Each row of a before or after table is a point. One or more steps were done to the points. Then noise was added and the rows were shuffled. The steps act on columns, c1 being the first. Name the steps. A step turns or swaps two columns, mirrors them in a line or flattens them onto one, adds a multiple of one to another, or multiplies or shifts one. Angles are multiples of 10 degrees, from the lower column toward the higher: turns from -170 to 170, lines from 10 to 170 but not 90. Use the fewest steps. Two steps may share a column if one is a turn and the other turns, adds or multiplies; they go together, in the order done. Otherwise the lowest column goes first.

Before (9 x 3)
[[11,27,-33],
[-10,-2,0],
[-1,47,17],
[58,34,-35],
[-37,-1,-31],
[77,93,21],
[41,3,-15],
[5,47,-4],
[-18,48,35]]
After (9 x 3)
[[-22,47,17],
[-39,48,36],
[-29,-2,0],
[-10,27,-32],
[-57,-2,-30],
[35,35,-36],
[18,4,-15],
[-15,45,-5],
[58,94,22]]
Steps: shift c1 by -20

Before (8 x 8)
[[-3,-10,24,-3,-12,46,-12,11],
[-41,-17,5,12,-15,-4,4,15],
[-6,9,-22,17,-33,-22,-19,-23],
[5,51,-12,31,-34,-9,0,3],
[-23,-4,33,22,-23,-11,-27,2],
[13,-19,30,5,-19,-16,0,-6],
[-15,-20,4,19,95,-10,-8,-10],
[4,34,-5,-2,-27,-29,-24,14]]
After (8 x 8)
[[-26,9,-34,17,-33,-23,-19,-22],
[-42,-4,34,22,-23,-12,-28,1],
[-23,-10,30,-4,-13,47,-12,10],
[-60,-17,14,12,-15,-3,4,15],
[-35,-20,-1,19,94,-11,-7,-10],
[-7,-20,27,6,-18,-15,0,-4],
[-14,52,-9,31,-34,-10,0,3],
[-16,34,3,-1,-26,-29,-25,14]]
Steps: shift c1 by -20; add 0.5 times c8 to c3

Before (9 x 12)
[[17,-4,6,-5,37,15,-17,23,-7,0,-5,-4],
[-6,11,-38,-7,10,5,-21,-46,1,6,5,5],
[6,-11,7,-5,-26,17,-10,-52,4,7,-40,-19],
[0,-11,-69,0,35,8,15,87,5,17,-1,11],
[-21,-79,17,2,41,15,-4,31,-24,12,15,-9],
[29,-9,-11,3,-23,9,-23,-51,1,18,27,-25],
[-3,-4,9,-50,-11,10,17,-34,-23,-34,20,-17],
[-2,8,21,-46,-27,-63,-13,-20,-6,23,1,-17],
[-2,14,10,6,-24,16,4,-52,-17,25,19,2]]
After (9 x 12)
[[-11,-9,7,-38,-21,22,16,-33,37,29,19,-2],
[-52,-79,15,-23,-15,40,-5,30,-10,-37,13,-8],
[-2,-10,-72,3,-7,-96,10,86,-1,-36,1,10],
[-8,5,19,-21,37,-31,-13,-22,43,7,2,-1],
[-6,14,11,-12,34,30,6,-49,-10,3,21,0],
[-14,12,-39,-5,-1,-50,-24,-49,5,-15,5,3],
[15,-12,7,4,23,30,-9,-50,5,14,-40,-19],
[72,-8,-12,4,26,-7,-22,-50,-3,7,28,-23],
[41,-5,8,-9,-22,24,-17,24,2,-31,-5,-4]]
Steps: multiply c1 by 2.5; add 1.5 times c3 to c6; add -0.3 times c4 to c12; turn c4 and c9 by -70 degrees; turn c5 and c10 by -130 degrees

Before (11 x 18)
[[17,1,10,24,-25,-23,-12,4,20,5,49,-27,-13,16,-2,-3,6,34],
[-18,-6,-16,9,15,11,2,-1,-6,2,-14,32,33,-43,-6,28,-33,-17],
[26,-18,1,-20,17,-7,-14,-2,0,2,-35,35,-1,-34,-7,17,-9,-2],
[12,-6,8,-30,4,29,-21,-3,1,6,-3,11,-4,-35,-11,25,-11,-23],
[-28,-16,2,-4,-27,-14,18,-22,-4,-23,-9,1,41,-42,12,7,-18,-13],
[-6,-23,-7,-4,12,-1,16,-36,16,-6,8,2,40,-22,3,-15,-28,-9],
[-15,-14,-38,11,-21,8,25,-43,-17,-14,10,5,35,-15,29,-17,0,5],
[4,-16,-1,-19,8,6,-30,-8,-17,25,-27,20,33,-36,-34,8,-4,-11],
[-13,-8,-22,18,-18,-17,14,12,13,-7,18,-38,-6,4,12,-30,-2,-5],
[5,-17,11,10,-33,-19,9,4,27,42,32,-9,-24,32,5,-6,11,11],
[10,28,7,6,-30,-8,18,13,30,11,24,-10,2,10,5,-28,11,14]]
After (11 x 18)
[[-45,-15,5,-4,-26,2,17,-23,-5,-23,-10,2,43,-43,12,7,-18,-12],
[28,2,25,24,-25,-26,-11,4,20,6,49,-26,-4,17,-2,-2,6,35],
[20,-6,20,-30,4,26,-19,-4,0,6,-4,11,-14,-35,-10,25,-12,-23],
[-30,-6,-41,10,14,22,2,-1,-6,3,-14,32,27,-43,-6,28,-34,-17],
[9,-16,28,11,-32,-26,9,4,28,41,33,-9,-17,31,5,-5,11,11],
[-24,-14,-96,10,-21,20,25,-43,-17,-14,10,4,30,-16,29,-18,0,4],
[-21,-8,-55,17,-20,-18,13,13,13,-6,18,-37,0,4,13,-32,-3,-5],
[-9,-22,-18,-3,13,13,17,-36,17,-7,9,1,38,-22,4,-15,-30,-11],
[16,28,18,7,-30,-8,18,13,30,11,24,-9,5,10,4,-28,10,14],
[41,-17,2,-19,18,-7,-14,-1,0,2,-34,34,1,-33,-6,18,-9,-2],
[7,-17,-3,-18,8,18,-30,-9,-18,25,-27,20,29,-36,-33,7,-4,-10]]
Steps: multiply c1 by 1.6; multiply c3 by 2.5; turn c6 and c13 by -20 degrees

Before (13 x 32)
[[-18,13,19,17,34,-42,12,-24,19,19,-14,17,20,-17,1,-18,11,-15,-3,-18,11,25,21,-53,-3,16,-21,21,-20,22,-1,26],
[36,-23,-5,1,36,-31,-13,-51,-13,-3,-13,12,-43,-1,11,-9,-27,-10,-41,-9,13,-7,18,22,-14,-14,54,15,3,76,-47,4],
[8,12,-21,-39,18,-46,-9,-28,-28,-4,20,-33,-9,-17,-54,-15,35,29,1,0,-8,9,3,-7,14,-57,-10,54,18,16,8,-3],
[-1,-6,17,-2,12,-16,-17,-44,24,7,7,-15,-1,-42,-8,-11,-44,29,34,32,17,-19,-7,-32,34,-11,21,-22,-28,8,-32,-80],
[-38,-28,31,24,11,-23,18,-21,0,10,-11,-9,-33,-39,-42,-48,-9,-5,-3,-12,16,-24,-17,15,-11,10,-5,-9,-12,35,38,-10],
[33,10,-27,-20,41,-16,-1,-35,21,-18,-9,-21,24,-25,23,20,9,-2,6,-4,63,24,-14,0,3,-34,44,12,14,3,-15,-24],
[23,36,-31,-20,58,49,6,-27,17,-34,12,27,-17,-39,-3,-10,4,20,44,33,2,-15,-38,1,-12,-15,0,-34,-1,-44,35,23],
[5,8,-38,0,48,31,-4,8,-10,30,13,-21,59,-14,-14,12,9,-14,1,-12,3,0,-8,49,-54,-10,-48,-35,0,-22,-35,-6],
[14,-41,6,-24,-12,-17,2,-12,32,-3,24,4,11,1,-41,11,-41,-1,46,36,-7,-17,0,-40,-12,-34,18,-45,-15,-5,20,-31],
[16,7,-29,7,47,-19,-6,-16,3,-43,-16,-47,23,-4,3,34,10,46,40,2,50,-20,-25,32,-63,-19,16,-9,72,22,-35,26],
[-6,41,-37,0,26,-57,1,16,24,28,-32,26,-19,25,14,8,35,-29,-28,12,5,-8,44,29,-18,-9,-3,8,-12,-1,-18,12],
[-1,14,25,26,39,14,14,-44,6,-54,28,2,7,-10,6,-18,9,-35,-33,3,10,-27,17,15,-8,15,29,9,-26,8,1,-6],
[33,13,-23,-13,10,-35,6,4,9,-17,11,-78,14,-27,-28,-86,19,19,2,49,9,12,20,16,-15,-27,-24,-22,-26,-11,18,7]]
After (13 x 32)
[[36,-24,-6,0,37,-31,-14,-50,-14,-3,-39,11,-42,-1,11,-8,-3,-11,-40,-9,14,-8,19,21,-15,-16,54,14,2,77,-46,-27],
[-18,13,20,17,35,-42,13,-25,19,20,-41,17,20,-18,1,-17,-26,-15,-3,-18,11,24,21,-54,-3,16,-21,21,-21,22,-1,11],
[32,14,-22,-13,9,-34,6,4,9,-19,32,-78,14,-26,-28,-86,-8,19,2,49,8,12,20,16,-15,-26,-25,-22,-27,-11,18,20],
[16,7,-30,7,48,-19,-6,-16,3,-43,-49,-46,23,-4,3,34,-26,45,40,2,49,-20,-25,32,-62,-19,15,-8,71,20,-34,9],
[-4,42,-37,1,25,-57,2,15,24,29,-95,26,-20,25,14,8,-12,-29,-28,11,6,-9,44,29,-19,-9,-3,7,-12,-1,-18,35],
[0,15,26,25,39,13,14,-43,7,-54,82,3,7,-9,7,-17,6,-35,-34,2,10,-26,18,15,-7,15,28,9,-25,8,2,9],
[6,8,-37,1,49,31,-4,7,-9,29,38,-21,59,-15,-12,12,6,-13,1,-12,3,1,-8,49,-54,-10,-48,-35,1,-22,-36,8],
[-1,-6,17,-2,12,-16,-18,-44,24,7,19,-15,-1,-41,-9,-10,81,29,34,32,17,-20,-8,-32,34,-13,20,-22,-27,9,-31,-44],
[14,-41,7,-23,-12,-17,1,-11,32,-2,72,5,11,2,-40,12,30,-1,46,36,-8,-16,0,-40,-12,-34,18,-46,-15,-4,19,-41],
[-39,-29,31,25,11,-23,17,-22,0,10,-33,-9,-33,-38,-42,-49,10,-5,-3,-12,16,-24,-17,15,-10,10,-4,-9,-13,35,38,-10],
[32,11,-27,-20,41,-16,-2,-35,22,-18,-27,-20,26,-24,23,21,24,-2,6,-5,64,24,-15,1,3,-35,43,13,14,4,-14,9],
[8,11,-21,-40,19,-46,-10,-28,-27,-5,59,-33,-9,-17,-54,-16,5,29,1,-1,-8,9,3,-7,15,-57,-10,54,18,17,8,34],
[23,37,-31,-20,59,49,6,-27,17,-35,36,27,-17,-39,-2,-10,-22,20,44,34,2,-16,-38,1,-11,-15,1,-35,-1,-43,36,5]]
Steps: multiply c11 by 3; turn c17 and c32 by 90 degrees

Before (13 x 64)
[[31,-11,-27,-23,-20,54,-33,3,5,29,23,-17,24,-15,-1,-7,-19,-54,89,-18,21,-23,21,24,52,51,64,-30,-10,-41,23,-21,30,43,-15,-40,-45,-35,-36,37,58,3,-67,45,-45,29,-58,-32,-10,32,-29,19,-42,3,1,-31,-8,4,-26,5,-24,-42,-32,11],
[38,7,-28,34,-16,-12,45,-43,36,21,-5,1,-2,-36,42,4,34,47,-29,10,-62,61,1,-2,42,6,-6,-38,-11,-16,42,-20,-17,-2,-6,-25,-59,18,-7,-41,37,57,-4,-18,-67,-18,56,74,-35,0,-16,8,28,31,-35,-35,-4,26,24,37,-22,-30,59,-20],
[-19,6,-29,16,4,53,-57,-1,47,57,-12,-9,-42,10,56,-2,-35,49,37,36,43,29,10,-60,12,-38,-6,36,18,10,-36,-66,-33,-10,-13,20,11,48,-61,-43,-49,-9,-19,-49,39,12,34,-8,-58,38,52,-46,34,-31,-60,15,-31,-1,-35,-18,22,46,64,-56],
[-9,59,9,-28,-45,44,11,24,-54,-52,-29,10,38,25,18,-24,3,-9,41,18,-32,-14,-44,-22,58,-29,72,-47,2,-54,-22,15,27,-65,54,0,18,31,-46,61,-8,66,-55,46,40,31,15,-28,5,60,-12,50,14,-56,-18,50,-41,-7,59,-15,-40,55,25,-29],
[-46,-14,-19,-19,-43,11,42,14,-26,-5,61,-64,23,23,-49,-24,9,6,26,23,-20,52,-15,-5,-30,-20,94,66,22,0,8,-43,1,11,-42,34,36,-68,38,20,53,44,47,13,-45,35,-49,-39,61,-29,82,40,-16,-30,48,55,-7,-33,38,-54,22,66,4,-64],
[11,14,74,78,23,59,-56,36,-30,47,22,34,-41,67,51,15,3,-26,60,-14,29,2,-75,34,21,16,-26,15,35,-25,37,-28,26,51,13,-50,-21,8,23,-41,18,67,-30,35,3,-31,0,-20,14,1,-7,-45,38,24,40,46,62,-65,-15,41,43,-28,-43,7],
[-22,-28,56,75,60,12,16,13,-26,30,61,22,-25,15,2,31,34,-39,82,74,-69,-40,23,-67,-11,76,1,34,-35,-4,-8,17,27,-45,-40,37,31,-9,-63,-13,10,26,23,-3,-3,-32,13,49,-41,-48,-16,37,-39,45,20,57,57,-5,-24,43,9,-42,-26,4],
[-45,-10,-5,29,-24,34,56,-62,50,-21,58,15,20,49,-59,-1,-17,35,61,71,-78,29,27,-16,-33,-17,10,55,-7,-17,-26,46,-28,18,40,17,-47,4,13,56,-45,-3,-4,-8,37,19,53,34,-20,-4,39,48,-59,47,-49,44,13,50,-42,-65,52,48,36,27],
[-48,55,-5,4,-12,-25,52,-27,-37,-18,14,35,-64,82,-41,-13,-52,45,-29,-11,29,-34,7,8,0,-13,80,-15,-1,-2,-13,18,-7,22,0,-5,-13,-4,-6,6,35,-32,-13,1,32,-49,44,-22,2,-46,-11,1,50,9,-45,20,33,38,59,-54,5,-38,50,-11],
[-44,29,-12,-8,11,71,21,38,-2,-45,7,-52,5,-10,-29,-29,2,2,75,32,-61,-39,28,-10,-17,-33,63,-40,55,-24,-20,-45,-12,-31,14,6,20,36,12,-42,-42,-21,8,-21,37,15,14,-26,-3,16,-34,-27,-50,6,-48,-18,9,-51,34,-21,-52,-25,-49,-1],
[10,-33,57,11,46,28,-60,-29,-9,42,16,32,-2,48,-46,22,-13,20,57,43,16,27,-40,-46,-5,23,65,-8,-6,-43,-73,-55,30,15,34,-49,23,35,37,-42,1,-8,10,-7,-61,30,-10,20,-38,66,84,12,31,-63,3,42,22,23,60,2,-28,-21,47,-2],
[39,17,47,50,23,55,-6,-20,3,-27,-36,-47,41,-31,44,70,45,46,-2,-11,-6,-35,-57,50,-12,39,45,-6,-47,8,15,33,-16,-48,43,-66,34,-30,-4,61,38,-15,3,-30,-14,40,-32,33,-58,-44,40,-24,-63,3,-37,10,2,25,-49,-23,-55,-33,4,-16],
[48,-37,69,79,-13,81,-42,-38,-65,-31,65,-5,-4,4,39,28,45,-32,-16,8,-77,-20,5,27,-19,49,8,-31,53,12,-67,-53,23,-42,16,-38,20,-69,18,-9,-8,-34,9,13,8,-18,12,49,31,26,21,10,-41,33,6,23,-8,23,13,13,19,3,55,32]]
After (13 x 64)
[[15,-33,54,11,47,30,-53,-28,6,44,13,24,61,50,-49,23,-12,22,57,48,-20,27,-39,-48,-5,24,-16,-4,-9,-43,-70,-60,34,12,36,-52,37,33,38,-42,3,-14,11,-5,-63,-66,-9,19,-34,66,89,11,22,-62,-1,40,-14,25,62,1,-26,-19,49,-4],
[53,-42,68,82,-14,76,-45,-34,-40,-36,66,22,56,-1,36,28,42,-31,-14,7,69,-21,3,29,-18,49,-22,-35,52,14,-71,-59,19,-44,14,-41,-7,-67,18,-5,-11,-37,6,11,7,5,11,49,34,26,21,13,-32,34,7,21,-31,25,12,10,19,7,74,33],
[-41,-13,-3,28,-27,35,55,-64,59,-20,59,-46,74,49,-54,3,-18,39,60,72,63,31,28,-13,-35,-22,6,59,-9,-18,-32,48,-34,16,40,20,18,1,12,59,-42,-7,-9,-3,37,-20,50,32,-27,0,38,49,-66,44,-46,45,-55,47,-40,-67,50,50,19,28],
[24,-7,-34,-24,-21,52,-36,3,-11,28,27,-45,83,-16,-4,-8,-23,-49,89,-14,-17,-18,19,21,57,51,-21,-27,-2,-38,22,-22,30,39,-16,-39,-20,-34,-36,31,60,1,-64,42,-35,-66,-56,-32,-12,31,-30,12,-30,-3,1,-36,18,10,-26,7,-23,-42,-29,12],
[-9,59,8,-32,-46,41,6,25,-41,-55,-31,17,96,30,23,-18,6,-11,35,21,46,-16,-46,-25,58,-31,-24,-47,2,-47,-22,15,28,-64,57,0,6,30,-39,61,-4,65,-52,47,34,-73,10,-31,6,55,-10,52,19,-56,-18,54,22,-11,52,-15,-46,58,42,-31],
[10,13,72,77,23,63,-57,33,-42,52,23,-20,16,69,47,13,0,-24,56,-17,-55,2,-69,34,15,13,-5,20,36,-27,40,-29,23,56,14,-49,32,6,24,-39,17,68,-27,40,1,42,-4,-19,17,1,-9,-49,46,22,42,48,-41,-64,-18,41,47,-28,-32,8],
[-17,8,-25,19,6,57,-61,-5,64,58,-11,12,20,6,54,-2,-36,50,34,38,-21,30,9,-62,14,-38,16,36,15,13,-32,-64,-35,-13,-17,21,-8,52,-61,-43,-52,-10,-19,-52,34,1,39,-10,-56,38,51,-44,18,-31,-61,14,47,2,-33,-18,24,47,48,-58],
[-45,46,-10,7,-14,-21,50,-25,-14,-15,15,-12,-7,85,-44,-15,-47,43,-33,-9,-42,-36,6,7,-2,-7,-86,-17,-3,-1,-7,13,-9,18,-5,-8,34,-5,-10,11,29,-34,-14,4,32,-22,47,-22,8,-50,-11,2,33,4,-48,18,-11,37,61,-50,9,-38,59,-9],
[-43,26,-7,-14,14,70,17,35,-20,-43,10,21,62,-10,-30,-34,4,3,71,33,47,-40,25,-15,-17,-34,-30,-38,54,-25,-23,-40,-9,-25,11,9,-52,37,16,-42,-44,-20,9,-24,34,-55,12,-27,-4,14,-36,-22,-50,7,-42,-16,-36,-51,35,-21,-50,-26,-49,0],
[-21,-24,60,77,61,11,15,12,-31,31,62,35,37,14,0,37,36,-33,83,72,31,-44,16,-64,-15,80,-24,34,-38,-9,-8,13,28,-44,-40,32,23,-7,-61,-13,14,24,20,-5,-3,23,10,54,-46,-50,-13,35,-27,43,18,60,-83,-8,-26,45,9,-45,-13,7],
[36,7,-33,41,-23,-13,49,-42,54,19,-7,-58,58,-39,42,6,31,50,-24,7,58,56,-3,-1,44,1,-12,-35,-10,-16,38,-20,-18,-3,-9,-28,0,21,-14,-43,34,56,-9,-13,-70,17,55,74,-32,-3,-15,7,12,32,-32,-35,-27,24,24,41,-19,-28,39,-18],
[35,14,48,48,26,50,-1,-24,3,-24,-40,38,95,-30,48,78,42,43,-5,-8,10,-36,-57,54,-11,38,8,-8,-43,5,10,34,-18,-45,42,-65,-46,-29,-3,64,36,-16,3,-29,-15,-62,-38,37,-55,-37,41,-26,-74,7,-41,15,2,31,-47,-26,-55,-31,5,-21],
[-44,-13,-18,-19,-49,7,42,17,-20,-9,61,38,83,22,-48,-27,10,7,27,27,20,55,-11,-6,-26,-22,-36,72,23,3,4,-39,5,11,-41,33,-65,-72,40,21,47,46,48,9,-48,-95,-53,-38,58,-30,84,32,-16,-31,46,53,1,-32,42,-59,20,63,16,-63]]
Steps: turn c9 and c63 by -20 degrees; swap c12 and c37; shift c13 by 60; add -0.3 times c18 to c53; turn c21 and c57 by 150 degrees; turn c27 and c46 by -130 degrees
